Every row gives one point. Each copy is the shape, with its points in the same order, turned, moved and blurred by noise. Some copies are also mirrored. Which?

Shape, 7 rows:
[[ -3 -28  26]
 [-19 -18  28]
 [ -6   9  17]
 [-23 -12 -26]
 [-24  26 -95]
 [ -3  -1  -7]
 [ 11 -15  -7]]
Copy 1:
[[ 35  14 -20]
 [ 26  11 -36]
 [  0  28 -26]
 [-11 -19  -8]
 [-83 -35  20]
 [ -6  12  -8]
 [  8  10   6]]
Copy 1 is: mirrored
Copy 2 (7 x 3):
[[  8  31 -26]
 [ -7  22 -28]
 [-10  11   0]
 [ 15 -26 -24]
 [ 30 -95   9]
 [ 10  -5  -2]
 [ 27   6  -5]]
Copy 2 is: mirrored

Shape, 9 rows:
[[ 10 -31 -21  17   6 -20]
 [-12 -27  21  -6   5  15]
 [ -7 -19  -3  26  56 -35]
 [-48  23  18 -75 -43  -2]
 [-63  26  -5 -38 -24  17]
 [ -2  38  -1  11   2 -30]
 [ 28  53  -6  -4  16  -3]
 [  5  49  10  38   3 -30]
 [-26  44 -15  21   9 -20]]
Copy 1, 9 rows:
[[ 27  22  36   6 -18   4]
 [ 17  -8   2 -33  12  17]
 [  4  60  27   8  17  20]
 [  1 -12 -69 -56   7 -62]
 [-36 -23 -28 -32  25 -53]
 [-22  30 -19   5 -29   1]
 [ -7   8 -41  36 -21  21]
 [-44  31 -20  10 -36  21]
 [-47  26  -8  15 -11 -13]]
Copy 1 is: only turned
Copy 2, 9 rows:
[[ -3  12 -41 -13 -10  31]
 [-30  -8  -7   9 -16  -8]
 [-33   4 -34 -68  -3  14]
 [-22  58  47  36  28 -28]
 [-18  33  10  33  50 -36]
 [ -5   8   9 -24  43  30]
 [ 36 -13  16 -31  35   6]
 [ -7 -15   9 -29  54  50]
 [-15   6 -12 -27  63  16]]
Copy 2 is: mirrored
Copy 3:
[[-33  -4 -21 -39  -7 -28]
 [-10   2  -1 -23 -20  29]
 [-32  30  30 -47  -6 -37]
 [ 72 -19 -12  36 -27  12]
 [ 29  -1  -6  50 -41   1]
 [ -7  -5   9  13  25 -35]
 [ -8  25  -9  16  51 -18]
 [-28 -11  31  17  42 -35]
 [-19   6  19  30   5 -42]]
Copy 3 is: only turned
Copy 4 (9 x 6):
[[ 10 -16  24  32   9  20]
 [-12  10  12   0   2 -19]
 [ 50 -14  16  21  47  -3]
 [-10 -18 -42 -39 -74 -24]
 [-14 -28 -28 -58 -33  -2]
 [ 37  -1 -34   4  -3  34]
 [ 10  -1 -61  22  18  30]
 [ 45  21 -30   4  11  54]
 [ 35 -15 -27 -22  13  42]]
Copy 4 is: mirrored
